Each row of a before or after table is a point. The points were changed in one or more steps. Then noise was added and the rows were shuffled. The steps act on columns, c1 being the first. Write out the steps. A step turns or swaps two columns, mirrors them in a line or flattens them onto one, adds a multiple of one to another, or multiplies or shifts one. Angles are multiples of 10 degrees, from the lower column toward the higher: turns from -170 to 170, lines from 10 to 170 but not 90. Use the fewest steps. Two steps may share a column if one is a turn and the other turns, adds or multiplies; they go together, in the order done. Otherwise the lowest column goes first.

Before:
[[ -5 -20]
 [  8  38]
 [ 21  20]
 [ 35  50]
 [ 55  18]
 [ 12  -7]
 [ 10 -37]
 [ 23  61]
 [-21 -13]
 [-40   0]]
After, 10 rows:
[[  9 -21]
 [  9  11]
 [ -7 -40]
 [ 38   2]
 [ -8  58]
 [-16  24]
 [ 16  -8]
 [-42  44]
 [-36  15]
 [-56  34]]
Steps: turn c1 and c2 by 80 degrees

Before:
[[ -4 -37   5 -15   9  13]
 [-29 -17  22 -51 -19   9]
 [ 49  53 -48 -20  26 -15]
 [-11 -34  19 -20   5 -22]
 [ 15   2 -61  -2  -5 -21]
 [ 18  19 -46  12   3  -9]
 [ 30  12 -38 -36 -26 -33]
 [-29 -30 -17 -17   2   7]
 [-39 -24 -16 -25  28 -13]
 [-36 -10  26  -6  -5 -14]
 [ 32  30 -47 -18  -7 -55]
 [-24  26  32 -43 -33 -29]
 [  3  47  22 -56 -51 -57]]
After, 13 rows:
[[  4 -10  26  -7  -5 -15]
 [ 37  48  22 -57 -50 -57]
 [-63 -23 -16 -27  28 -14]
 [-51  20 -46  13   3  -9]
 [-24  53 -48 -20  26 -15]
 [ 18 -35  19 -20   5 -20]
 [-26  13 -39 -35 -26 -33]
 [ 24  28  32 -43 -33 -28]
 [-77   3 -61  -3  -5 -22]
 [  5 -17  22 -50 -18   9]
 [  4 -36   6 -15   8  13]
 [-37  30 -48 -18  -7 -55]
 [-54 -30 -17 -16   2   8]]
Steps: add 1.5 times c3 to c1

Before:
[[-32  36 -40 -13 -20 -39 -37   4   8]
 [-21   9 -22 -21   9  43  43 -46 -45]
 [-49 -35   0 -23 -42 -33  -1  -8   8]
 [ 26 -11  37 -18  16  28  20  26  -8]
 [ 29 -18  -7  49  30  -6 -26 -57 -27]
 [ 11 -15 -22  -4  34  15 -21   3 -12]
 [ 17  25  14  28 -45  20  22  20 -10]
 [  9   2 -31   6  21  23  -3  28 -46]
 [ 41 -50  11  12 -48  20  42   5  40]
 [ 31  24  13  45 -43  32 -47 -14  -2]
 [-29 -19  28  28  42  -1 -39  -2  23]]
After, 11 rows:
[[ 12  47  17  27  21 -42  17  24 -14]
 [ 58 -97  24  14  22 -50  41   5  37]
 [-18 -37  21  31  -1  41 -49   0  22]
 [  7 -32 -25  -3  14  35 -16   5 -11]
 [ 13 -32  -9  50  -7  31 -26 -60 -27]
 [ 31  50   5  43  33 -47 -51 -14  -5]
 [ 24 -23  42 -14  28  19  17  27 -16]
 [-43  19 -12 -21  41  10  51 -46 -50]
 [-29  71 -43 -10 -37 -17 -33   3   9]
 [-15   4 -32   6  27  22   5  25 -44]
 [-46 -69   6 -21 -34 -44  -4  -6   6]]
Steps: add 0.5 times c9 to c1; multiply c2 by 2; turn c3 and c7 by -10 degrees; swap c5 and c6
